Every row gives one point. Each copy is the shape, with its points in the same order, turned, moved and blurred by noise. Is it also mirrored, or only turned?
In the rows, 128 means zero.

Shape (7 x 2):
[[142 128]
 [157 162]
 [102  87]
 [ 98 187]
 [164 119]
 [173 158]
 [129 100]]
Copy 1 (7 x 2):
[[105 118]
 [ 85 150]
 [148  84]
 [140 183]
 [ 84 107]
 [ 70 144]
 [120  93]]
Copy 1 is: mirrored
Copy 2 (7 x 2):
[[124 122]
 [148 160]
 [ 68 104]
 [100 197]
 [140 113]
 [162 151]
 [101 114]]
Copy 2 is: only turned

Shape (8 x 3):
[[145 117 152]
 [132 168 139]
 [168  80 150]
 [126  70 143]
 [127  99 110]
 [110 181  75]
 [123  66  86]
 [115 112 121]]
Copy 1 (8 x 3):
[[134 123 171]
 [169 140 130]
 [100 123 191]
 [ 82  88 156]
 [ 98 125 125]
 [151 182  79]
 [ 50 118 118]
 [108 120 122]]
Copy 1 is: mirrored
Copy 2 (8 x 3):
[[123 110 150]
 [137 153 139]
 [108  72 154]
 [ 80  92 151]
 [ 97 117 116]
 [138 185  82]
 [ 63  90  90]
 [ 94 134 132]]
Copy 2 is: only turned

Shape (10 x 6):
[[125 100 102 143  93  88]
 [176  94  86 131 116  84]
 [ 82 162 144  84 127 155]
 [107 157 139 105 167 175]
 [118 125 171 163 192 121]
 [119 159 175 109 118 153]
 [110 101 185 106 170 157]
 [122 167 151 102 127 163]
 [157  85 108 179 127 138]
 [132  87  89 155 104 101]]
Copy 1 (10 x 6):
[[112 125 109 118  82 112]
 [ 81 161  97 138  99 118]
 [141  78 168  75 160 135]
 [139  80 168 124 179 124]
 [176  99 118 168 154  70]
 [152 120 192  94 144 107]
 [145  72 162 125 166  52]
 [143 111 185 105 163 117]
 [109 112 136 185  87 104]
 [101 125 112 138  81 116]]
Copy 1 is: mirrored
Copy 2 (10 x 6):
[[115  57 118 139 139 134]
 [101  75 122 194 158  94]
 [106 182 128  93 145 143]
 [124 203 148 136 151 128]
 [170 144 209 137 155 112]
 [105 172 154 117 105 124]
 [ 99 160 213 128 161 138]
 [103 175 138 120 124 121]
 [142  95 172 204 130 149]
 [133  74 129 166 156 141]]
Copy 2 is: mirrored
Copy 3 (10 x 6):
[[140 121 104 193 122 163]
 [183  99  84 164 122 190]
 [ 89 142 135 118 175 110]
 [100 105 147  87 156 105]
 [140  57 182 138 127 117]
 [132 155 167 112 151 117]
 [101  99 194 110 145 153]
 [125 143 142  98 156 109]
 [146  86 113 143  69 164]
 [136 102  90 186 101 169]]
Copy 3 is: mirrored
Copy 4 (10 x 6):
[[136 153 126 179 100  93]
 [121 152 173 183 128  93]
 [105 147  76  75 114 122]
 [129 144 104  68 155 140]
 [206 135 125  89 156  99]
 [130 111 112  78 100 126]
 [156  93  96  80 174  93]
 [115 128 115  74 116 141]
 [162 127 146 182 155 137]
 [139 153 128 195 120 109]]
Copy 4 is: mirrored

Shape (11 x 8):
[[ 95 142 178  97 160 143 124 115]
 [104 184 161 169 157 121 140 132]
 [165  86 167 128 121 147 137 121]
 [131 181 111 142  79 121 118  90]
 [106 167 181  83  92 164 146 141]
 [107 142 146 144 141 127 172 136]
 [147 171 173  67 107 116 137  82]
 [ 68  92 131 102 140 105 137 169]
 [100  97 138 169 107  94 113  89]
 [163 116  87 152 127 166 171  92]
 [129 172  48  99  72 127 115 139]]
Copy 1 (11 x 8):
[[116 134 135 161 139 136 191 110]
 [120 128 126 165 123 144 170 196]
 [121  81 139  97 121 163 134 105]
 [152 143 145 145 106  92  92 161]
 [126 159 181 123  87 121 187 115]
 [129 116 105 134  95 137 175 160]
 [176 125 183 169 106 123 148  98]
 [133 117  87  93 141  93 211 124]
 [110  72 109 129 140  80 121 151]
 [133 118  77 117  78 160  88 126]
 [189 197 112  92 109  80 102 144]]
Copy 1 is: only turned
Copy 2 (11 x 8):
[[131 103 178 161 154 122  97  97]
 [126 149 158 195 158 121 167 123]
 [117  93 119 114 147 174 117 142]
 [119 158 110 141 165 160 175  54]
 [107 124 206 126 149 173 128  73]
 [121 138 163 139 174 118 151 132]
 [166  97 159 125 152 166 143  51]
 [ 78 109 162 104 141  66 120 113]
 [ 83  95  88 153 182 116 153 104]
 [144 171  84 100 197 155 125 136]
 [108 200 112  79 130 131 160  45]]
Copy 2 is: only turned

Shape (14 x 9):
[[139 157 131 130  87 105 141  98 155]
 [  7 169 105 115 154 181 149 105 135]
 [125 176 116 115 167 151 135 121 127]
 [121 114  95 140 125 118 143 116 111]
 [144 128 108 117 162 175 209 135 133]
 [133 105 114  85 164 128 133  92 133]
 [147 134 104 142 146 111 146 134 175]
 [139 139 112 105 152 145 161 101 159]
 [140 136  96 154 164 136 158  94 113]
 [154 102 126 153  64 110 134 113 163]
 [122  99  95 102 156 118 146 141 124]
 [151 130 214 124 167 129 144 121 106]
 [168 104 103 143  54 101 142 137 106]
 [155 156 120 153 165 205 134 114 116]]
Copy 1 (14 x 9):
[[ 81 130 135 119 144 119  84  80 133]
 [117  84 100 181 154 228 145 107  70]
 [138 156 137 126 132 170 142 100 109]
 [113 114  99 138 112 109 130 113 126]
 [148  96 173 127  80 144 165  86 118]
 [148 117 120  93 132 112 133 112  78]
 [126 116 137 106 153 119 144  86 160]
 [138 113 146 104 131 140 129  79 107]
 [150 137 114 149 110 115 141  81 121]
 [ 92  95 129 112 134  85  69 104 167]
 [122 106 115 102 117 114 166 132 114]
 [139 161 202 150 144  95 119 146  90]
 [ 71 117 115 112  80  78  89 123 168]
 [186 150 147 148  98 168 114 109 137]]
Copy 1 is: only turned
Copy 2 (14 x 9):
[[131 107 138 167 110 116  90  81 114]
 [ 69 198  76 212 103 149 157 108 167]
 [146 158 112 150  96 133 115 130 150]
 [123 129 114 140 136 113 141 109  97]
 [155 155  90 114 126  85 163  85 177]
 [116 153  84  99 139 138  92 106 131]
 [149 108 116 142 153 102 101 132 149]
 [147 135  94 134 123 109 100  90 161]
 [165 150  99 143 150 132 137  99 119]
 [126  63 158 145 150 117 120  67 110]
 [108 139 100 107 146 105 135 130 124]
 [149 204 184 107 133 123  96  86 136]
 [132  64 157 125 117  88 142  83  72]
 [182 152 111 130 104 163 160 104 169]]
Copy 2 is: only turned
Copy 3 (14 x 9):
[[140 159 117 121 134 106 125 114 171]
 [ 44 131 133 146 202 183  58 158 124]
 [144 145 105 134 178 168 112 135 107]
 [121 108 105 143 120 126  99 104 123]
 [118 104  80 180 160 185 161 111 123]
 [145  74 113 128 169 129 122 135 116]
 [171 126 120 172 128 143 109 123 149]
 [147 106 106 148 174 154 134 126 146]
 [140 116  97 163 161 133 102  82 106]
 [141 130 148 131  89 103 137  91 181]
 [136  80 104 154 123 144 115 148 113]
 [141 150 141 143 161 108 190 138  63]
 [129 129  97 111  58 106 135  84 149]
 [140 137 127 136 171 194 133  74  89]]
Copy 3 is: only turned
